Every row gives one point. Examples show where two turns around zero, p and q, send a point. Where does a point land after both, in the order given? Backwards means that the second turn is done in reverse. Each puzzle has new turns, and all numbers are rounded.
In the rows, zero is written as 128.

Turn p:
[ 98 115] -> [124  96]
[172  85] -> [187 144]
[143 175] -> [ 95 165]
[ 99 136] -> [106 107]
Turn q:
[159 121] -> [158 139]
[126 124] -> [128 124]
[ 77 197] -> [ 48 158]
[142 101] -> [154 113]
[136  96] -> [152 106]
Where do these land?
p, then q backwards: [121 165] -> [105 158]
q, then p backwards: [154 159] -> [165 144]
q, then p: [124 130] -> [126 124]
p, then q: [113  58] -> [199 116]

Turn p:
[113 186 176] -> [137 154 200]
[ 99 141 150] -> [132 114 164]
[125  80  91] -> [118  94  79]
[132 138 130] -> [126 137 133]
[109 124  82] -> [ 86 108 111]
[190  98 138] -> [168 159  81]
Turn q:
[ 93 144 164] -> [112 175 109]
[ 95 113 146] -> [ 94 150 129]
[171 110 142] -> [154 126 169]
[153 146  60] -> [153  62 104]
Where do these land?
p, then q backwards: [142 137 159] -> [152 135 153]
q, then p: [143 118  41] -> [156  73  65]
p, then q: [136 134 137] -> [140 133 125]
q, then p: [154 142 102] -> [144 132  92]
q, then p backwards: [ 87 154 155] -> [174 140  99]
q, then p: [107  82 174] -> [133 122 196]

Turn p:
[143  91 115 141] -> [ 95 110 108 140]
[101 146  67 101] -> [141 123 104  59]
[ 74 143 163 143] -> [120 179 171 119]
[179 170 154 152] -> [175 142 112 183]
[143  90 141 103] -> [110  87 145 139]
Turn q:
[101 143 110 151] -> [ 86 125 126 133]
[166  71 140 151] -> [170 113  71 139]
[147 146 125 138] -> [129 140 132 153]
[127 124 161 160] -> [131  89 122 152]
[ 99 155 103  40] -> [124 174 187  62]
Where do these land?
q, then p backwards: [102 126  97 144] -> [113  99 108 149]
p, then q backwards: [ 98 106 130 120] -> [ 96 144 120 117]
p, then q: [129 225 146 130] -> [170 174 152 200]
q, then p: [203  93 147 130] -> [148 111  56 165]
q, then p: [138 112 153 138] -> [112 111 109 142]
q, then p: [ 99 106  94 107] -> [150 112 145  85]

Turn p:
[ 60 136 155  74 106 120 153  80] -> [ 57  85 120 157 106 167 149  88]
[145 120 128 204 156  74 110 139] -> [180 152 166 157 179 114  85 122]
[198 167 125  99 140 149  94  87] -> [162 158  90  69  98 175 111 109]
[108 139 178 113 122 141 133 151] -> [100 124 160 137  84 130 125 140]
[120 167  71  89 124 162 102 124] -> [ 87 146  62  87 131 128 119 138]
[112  84 126 108 167 128 135 121] -> [133  76 128 132 145 149 130 155]
[ 77 119 154 122  89 126 187 140] -> [ 79 111 160 168 116 112 180 119]
[142  85  82 184  81 103  76 157] -> [174 129 107 138 159  34 100 110]
[181 123 131 133 159 108 144 152] -> [166 138 167  92 147 136 132 143]
[137 139 130 153 135 170 146 128] -> [140 160 119 142 115 136 149 157]
Turn q:
[118 129 161 151 138 117 106 185] -> [127 136 129 179  87 134  92 122]
[145  86 141 108 106 121 167  94] -> [138 109 155 127 156  87 169 152]
[160  95 124 147 104 132 168  82] -> [166 102 118 119 157  90 172 142]
[138 182 103  88 153 145 134 170] -> [118 195 133 110 115 179 123 143]
[176 148 147 130 108 143  81 152] -> [168 150 136 108  93 114  77 132]
[175 172  99 164 179 107  88 143] -> [161 174  79 133 154 155  67 106]
[143 163  93  79  92  31 137  98] -> [ 71 195 115  94 175  55 133 118]
[105  74 107 165 133 152 145 122] -> [132  67 101 148 134 142 150 152]
[ 65 124 140 122  89 138 138 116] -> [ 85  93 139 118  94 119 162 111]
[ 56  85 130 104 147 161 120 102] -> [ 83  58 162 124 137 165 142 129]
[129 151 163 150 160 160 125 146] -> [161 132 142 150 104 167 121 103]
Where do these land?
p, then q: [118 123  82 164 112 117  76 115] -> [120 138  83 116 176 132  83 116]
p, then q: [185 152  99 150 127 119  98 147] -> [128 188 144  96 151 127  96 118]
p, then q: [134  87 175 106 175 139 119 130] -> [157 100 151 140  91 113 108 178]
p, then q: [118 118 128  99 168 109 109 178] -> [100 119 171 155 114 134  84 146]
p, then q: [126  76 118  99 134 150 147 150] -> [115 128 135 168 131 116 142 181]
p, then q: [ 94 216 121 136 100 168 172  75] -> [111 127  77  85  95 178 200  76]
q, then p: [ 89 184 153 164  81 172 182 126] -> [120 138 111 136 121 129 228  73]
p, then q: [142 100 143 127 166  83 151 115] -> [175 106 170 147 141 144 123 137]
q, then p: [145  97 134 107  89  95 100 115] -> [119  96 164 119 146 118  85 105]

Turn p:
[157  80 137 144 137 102  80  58  94] -> [164 103  82 109  89 184  74 114 151]
[ 93 119 105 108 160 102 166 105 106] -> [129  66 122 104 152  99 126 106 138]
[160 148 134 110 147 128 138 139 119] -> [158 130 123 133 149 124 145 155 132]
[130 123 129 114 147 141 121 115 146] -> [137 133 138 133 149 133 107 122 139]
[159 111 175 136 124 129 135 174 104] -> [124 126 119 164 109 151 168 171 151]
[158 107 137 181 137 165 109 122 122] -> [133 156 104 150 122 186 140 101 133]
[103 202 108 122 128 139 105 101 137] -> [153 138 162 104 146 118 110 117  60]
[112 118  96 105  98 124  91 142 115] -> [101 131 102 134 115 106  91 143  99]
[103 130 162 111 111 127 154 155 146] -> [ 97 122 170 133 125 114 146 151 142]
[105 154 113 163 161 112 157 141 198] -> [144 150 177 139 134  84 155  66 139]
[128 116 113 114  58 139 152 155 122] -> [ 68 152 110 104 118 109 144 160 125]
Turn q:
[122 103  76 144 149  95 136 114 164] -> [174  96 140 159 160 117 158 109 122]
[101 115 120 128 116 129 151  99 140] -> [131 137 156 134 146 128 137  99 149]
[106 107 156 125 125 192 143 136 140] -> [ 99 122 164 122  88 168 127 116 154]
[104 104 137  84 114  99 131 144 115] -> [126 112 106 115 150 120 102 123 178]
[117 182 155 142 100 120 135 114 136] -> [129 190 142 136 117 105 118 143 132]
[104 159 152  81 188 118 106 131 125] -> [161 154  74 123 127 180 125 149 154]
[218 182 135 130 152 103 148 139 112] -> [168 145 114  72 121 107 114 175  57]
[120 103  70 117 112  97 102 111 102] -> [120 105  89 143 170  98 140  86 122]
[137 162 138 148 107 147 160 143 117] -> [118 153 150 101  96 103 138 141 123]
[123 117 125 145 146  92 152 124 108] -> [135 122 132 113 167 118 154 148 134]
[160  97 155 142 112 174 102 134 125] -> [ 79 105 146 132 104 151 100 131  98]
[123 103 116 150 116 171  69 148 152] -> [ 94  95 123 186  89 142 124 116 113]
Where do these land?
p, then q: [113 158 140 157 155 181 126 128 105] -> [ 98 137 145  89 126 168 167 129 113]
p, then q: [104 123 131 132 114 148 173 116 134] -> [143 140 137 120 137 160 128 118 169]
p, then q: [119 119 122 128 128 149 126 179 111] -> [120 125 138 134 133 112 179 142 142]
q, then p backwards: [147  31 123 118 145 141 112 148  75] -> [ 67  90 132 110 132 153 167  98  56]
q, then p: [173  74 136 116 161 102 159 142 108] -> [118 103 102 175 163 129  99 155 173]
p, then q: [ 83 113 109 174 175  85 101 139 127] -> [ 92 131 166 152 194 112 124 107  92]
p, then q: [160 122 115 105 115 156 148 125 133] -> [168 130 105 126 103 138 144 131 136]
q, then p backwards: [104 169 130 106 119 115 109 117 115] -> [167 108  96 136 120 136 119 138 147]
q, then p: [132 128 160 129  82  83 113 120 153] -> [167 129 140 172  85 126 118 115 110]
q, then p: [107 158 117 131 126 135 113 116 127] -> [137 138 132 102 128 121 146 114 107]
p, then q: [160 173 108 145  94 101 134 106 166] -> [153 170 102  89 127 100  82 126 120]
p, then q backwards: [134 167 144  94 122 141 121 100 184] -> [146 141 172 131 112 109 177  94 150]

Turn p:
[117 157 147 131 115 124 144 130 149 154 142 163] -> [113 126 178 124 128 126 122 125 151 106 151 127]
[ 43 152 120 107 150 116 137 128 135 140 141 117] -> [ 77 122 100  94 152 121 142 123 153 108 176 101]
[112 119 138 133 181 133 118 149 158 148 140 119] -> [150 118 123 120 133 119 131 132 113 114 166  76]
[127 128 126 136 128 113 111 139 120 151  49 128] -> [122 133 111 145 120 129 107 205 120 128 138 144]
[132 144  39 139 114 141 127 151 152 110 130 113] -> [115 148 118  72 109 141  85 121 123 189 119 113]
[151 143 133 140 121 129 139 140 160 142 129 113] -> [137 136 160 132 131 107 119 136 130 150 128 109]
[ 98 150 148 109 115 120 111 153 138 143 138 135] -> [ 98 137 141 116 110 105 140 134 136  97 141 113]
[155 152 152 108 111 130 149 101 127  56 142 112] -> [154 165 127 121 154  98 155  90 151 140  96 170]
[144 134 114 113 123 116 104 145 162 156 135 127] -> [129 115 154 102 101 115 132 150 122 137 124 102]
[159  95 139 127 121 112 140 100 112  84 141 173] -> [173 117 126 141 115 156 136  98 156 114 102 171]
[157 131 126 113 119 173 136 133 148  89 138 135] -> [156 176 148 112 126 141 141 102 117 143 113 135]
[140 132 142 119 144 127 148 104  57 106 144 117] -> [125 110  99 155 148 119 147  87 109 130 129 181]
[133  31 119 168 133 117 143 145  98 154 137 138] -> [143  85  98 197  92 182 110 116 127 134 123  97]
[149 122 148 167 126 129  79 120 113 136  87 118] -> [142 125 118 153 136 117  96 172  94 104  94 134]
[103 129 131 111 118 139 132  81  91 151 126 111] -> [ 85 106 117 137 166 144 155 131 117 123 119 146]
Turn q:
[146  97 137 101 101 127 119 140 163  85 154 148] -> [134 125 134 102  87 106 125 142 132 132 144  66]
[140 101 110 150 149 154 150 111 123 156 133 120] -> [149 121  91 154 139 158 123 149 141 142 124 138]
[102 118 157 122 101 123 126 167 104  98  79 125] -> [ 98 135 141 109 132 134 179 121  88  89 116 107]
[158 149 135 145 138 109 160 145 163 155  82 159] -> [166 150 160 150 153 123 135 128 154 108  72 117]
[109 116 101 115 167 158 159 150 152 142 127 172] -> [152 127  91 104 146 131 113 150 176  85 112 123]
[135 126 117 178 119 155 151  89 165 107 132 134] -> [148  75 111 148 134 105 140 146 146 164 103 115]
[ 88 139 150 110 108 120 103 151 149 170 136 120] -> [ 86 169 140 118 103 110 138 142 149 118 123 159]
[136 153 166 101 127 153 138 107 133 118 129 111] -> [ 91 122 125 157 129 119 122  94 145 129 133 104]
[133 149  93 146 141 126 125 165  94 131 138 118] -> [165 129 117 123 124 133 135 107 108 106 143 170]
[115 125 139 119 113  81 152  87 139 162 148 103] -> [110 162 151 145 158 118 130 149 147 178 155 137]
[152 147 156 118  94  94 102 123  86 109 121 147] -> [117 124 190 113 115 151 136  91 103 138 138 117]
[104 113 123 156 151 114  91 137  98 110 150 103] -> [121 106 126 126 117 129 119 152  80 118 160 165]
[147 133  80 104 155 150  88  92  94 122 135 104] -> [128 118  88 116 127 149  70  93  96 155 139 147]
Where do these land?
q, then p: [122 126 140 180 143 163 121 177 116 113 116 182] -> [170 185 107 157 105 163 141 123 151 147 102 145]
q, then p: [159 122 169 102 117 110  81 118 176  94 162 150] -> [ 91 129 123 153 117  74 150 148 142 104  70  95]
q, then p: [141 131 120 125 159  98 148  95 124 122 142  78] -> [135  74 127 125 130 111  95 108  96 110 139 117]
p, then q: [101 129  96 133 154 146 124 132 120 182 112 136] -> [108 124  90 116  98 145 134 138 124 108 171 150]
p, then q: [147 125 126  95 133 102 130 130 110 118 109 122] -> [162 144 138 108 132 138 147 135 151 130 124 122]
p, then q backwards: [122 157 143 117 121 118 126  88 121 129 113 113] -> [ 82 141 125 144 137 116 144 119 136 135 112 128]
p, then q: [ 69 120 129 125 142 136 175 139 132 163 106 150] -> [122  99  90 137  96  89 131 150 158 117 163 152]
p, then q: [159 102 145 115  85 102  79  96 122  86 181 149] -> [122 126 139 117 170 137 143 119 105 152  68  51]
p, then q backwards: [108 162 122 110 136 128 150 147 119 155 147  97] -> [101 139 146 106 103 117 131 106 126  97 145  99]
q, then p: [111 129  92 124 135 173 149 129 125 126 114 130] -> [142 122 112  94 126 161 128 139 129 165 135 133]
p, then q: [149  82 160 161 111 167 113 152 114 115 104 126] -> [149  89 133 149 119 134 157  88  92 130  94 157]
q, then p: [124 120 114 132 103 101  96 122 140  99 127 105] -> [ 92  98 122 151 107 111 143 132 126 124 133 149]
p, then q: [150 159 107 145 126 118 172 140 144 163 130 125] -> [100 148 154 150  97 140 118 162 150 128 139 151]

Turn p:
[ 82 121 119 100 128 110 133  93 102 112 182 106  89 128] -> [ 81 120 141  97 124 110 100  94 126 167 147 159 115  85]
[119 112  98  72 179  90 165 119 149 127 132 128  84  99] -> [113 110 101 125 134 113 183 104 109 183 115 149 150  69]
[106  99 108 141  79 140 140 152 169 135  81  99 140 128] -> [107 129  93 144 101 143 164 121 159  67 121 149 113 149]
[ 77 180 162 114 165 149 153 126  94  74 155 141  89 139] -> [ 88 134 188  60 123 116 140 113  88 168 150  88 118 122]
[148 155  79 140  71 178  76 138 176 124 122 136 142  98] -> [151 158 111 164 117 166 129 133 186  72 173  87 116  98]
[143 141 145 112 120 131 122  86 139 165  92  83 115  93] -> [146 139 103 135 114  93 126  73 162 122 119 123 173 137]
[137  86 164 124 161 110 162 119  88  75  91 131 152 145] -> [ 92  99 142 130 138  94 128 152  54 110  96 132 160 151]
[142 104 136 189 159 176 167 128 164  91 134 110 120 174] -> [125  53 168 149 141 146 161 107 103 103 155 118 100 172]
[151 134  78  88 136  94 143 186 107 146 159  58 124 109] -> [106  90  50 137  84 118 119 149 155 193 118 115 110 110]
[ 74 135 113 149 143  80 162 175 109 143 164 163 155 110] -> [ 89 148 134 109 133 194 133 165 126 184  87 150 112 133]
[172 133 148 102 117 112 170 109 135 160 157 157  83 176] -> [197 120 144 124  93 113 134 116  88 166 148 177 118 123]
[130 127  65  77 155 102  84 151  87 164 115 129 180 101] -> [118 163  32 133 169 129  99 170 134 156 109 110 139 102]
[178  76 168 122 116 180  97  86  74 148 107 157 107  90] -> [190 106 130  96 143 115  67 107 109  65 103 119 183  98]
[104 141 171 180 106 102  67 124 115 158  91 161 118 179] -> [162 187 173 119 159  99 108 133 142  96  87 144  78 169]
[175  79 150 177  93 170  83 115 175  66 121 144 107  94] -> [150  83 192 169 130 131 129 134 158  33 134 108 144  87]
[115 176 167 141  94 159 110 151 189 164 158 121 182 168] -> [155 157 147 121 122 148 139 160 190 126 194 139 117 203]
[123 178 104 147 153  93 144 119 102 123 116 152 187 144] -> [106 179 125 163 148 149 117 147  87 167 121 107 128 165]
Turn q:
[113 153  96 127 100 115 149 136 132 122 191 166  65 122] -> [107 139  91 154  84 121 142  84 131 162 117 196 141 122]
[176 180 105 141 101 157  74  57 197  68 151 146  85 145] -> [149 130 103 190  95 141  66  68 186 122 169 126 144  41]
[124 175 134 110 136 136 140 127  79 162 108 102 191 139] -> [121 146 160 146 164 144 145 124 113 101 154  95 120 200]
[ 86 115 100 157 101 128 118 137 185  97 194 135 143  89] -> [ 67 132  92 121  85 166 103 145 161 135 103 150 181 106]
[106 138 132 164  72 106 125 175 158 110 142 117  83 127] -> [ 91 111 119 132  59 121  89 121 121 136  90 156 101 123]
[189  71 195 158 163 116 142 150  98 115 131 139 184 149] -> [156  62 184 116 158 133 134 200 119 186 150 105 134 137]
[125 103 155 126 123 125 136 118  68 176  79 135 156  84] -> [159 124 160 115 184 160 156 142  83 105  85 126 119 156]
[131 122 145 171 182 119 144 149 128  74 110 144 134 108] -> [133 114 166 130 129  99 118 196 143 116 139 167 144 110]
[ 95 125 139  50 110 163 140 111  96 128 107 102 112 137] -> [128 155 149  98 117 125 191  76 103  96 134  95 116 121]
[ 95 127 155 116 152 157 166  92 120 205 101  97 144 146] -> [108 129 148  86 207 114 152  87 141 108 117 102 106 166]
[123 148 119 115 121 127  93 177 192 125 159 169  93 112] -> [144 173 104 112  65 128  86 120 161 163 109 157 140 122]
[116  98 136 136 171 135  98 126  59 165 109 100 145 153] -> [131 127 140  97 189 107 124 139  57 124 152 102 134 150]
[ 85 125 125  84 126  84 137  96 101 170  84 129 156 164] -> [144 127 113 132 158  89 169 106 109  95  94  73 140 179]
[192  92 143 142 171  78 136 157 125 108 135  91 131  90] -> [125 133 139 148 145 124 135 220 118 177 126 124  92  95]
[165 147  42 123  90 173 122 109 181  97 119 147  97 155] -> [156 119  51 142  85 149 112  89 174  94 180 144 108  92]
Where do these land?
q, then p: [ 83  86 102 103 146 131 163 136  96 151 122 182 122 163] -> [122 133  88 154 119 128 132 154  49 155 141 173 142 127]
q, then p: [158 107  81  99 107 131 108 146 130 146 153 100 167  81] -> [129 118  84  97 108 165 131 105 134 126 164  72  93 136]
q, then p: [177 141 133  81  80  98  68 136 135 104 156 129 170 134] -> [146 107 102 145  88 145  74  99 182 100 145 102 108 179]
q, then p: [202  81 119  96  93  86 124 121 159 142 189  98 165 125] -> [144  88  50 114 116 175 136  67 182 123 121 120 100 158]
q, then p backwards: [109 104  94 147 142 114  89 109 108 180 180 123 136 149] -> [119 128 104  95 184 132 145  95  83 147 120 113 174 121]
q, then p backwards: [119 193 199 167 152 104 155  96 171 105  32 123 127 100] -> [142  94 179 213  92  96  26 121 146  98 115 129 101 128]
q, then p backwards: [ 55 107 120 116 156 139 137 161 104 148 119 106 132 162] -> [ 84 130 175  92 143 154 141 131 101 108  86 111 135 158]
p, then q: [133 177 180 144 187 142 136 106 175  68 113 141 124  88] -> [ 63 102 198 125 172 123 153 153 156 144 116  81 112 155]
p, then q: [168 197 161 158 128 128 168 116 106  87 133 113 146 111] -> [ 83  87 160 129 139 149  96 102  91 134 123  70 106 157]
p, then q: [195 131 104 112 109 119 113 102 149  58 112  88 128 146] -> [ 66  83 117 169 120 136  99 171  91 145  93 149 139 113]
p, then q backwards: [ 95 158 156 166 154 195 154 135 159 157  72 159 116 159] -> [110 132 134  58 113 172 157 129  80 185  84 137 164 133]
q, then p: [138  83  92 138 107  93 105 198 139 140 165 131 117 142] -> [148 158  52 112 110 147 102 136 136 115 117 144  75 106]
q, then p: [101  81 121  77 109 148 123 146  81 173 164 115  62 154] -> [126 169  78 100 107 122  84  72  70 168 127 155 153 106]
p, then q: [112 127  83 115 146 126 125 138  83 178 129 155  88 126] -> [169 184 103 135 161 139 145 108 113 103 138 145 100 109]
p, then q: [100  91 159 168 138 160 125 123  91 130  93 151 121 119] -> [161 134 168 119 122  98 154 137 118  91 157  92 140  98]
p, then q: [102 184 145 161  96 135 156  79 160  81 119 134 127  88] -> [ 71 101 198 148 135 150 116  85 158 108 115 105 150 134]
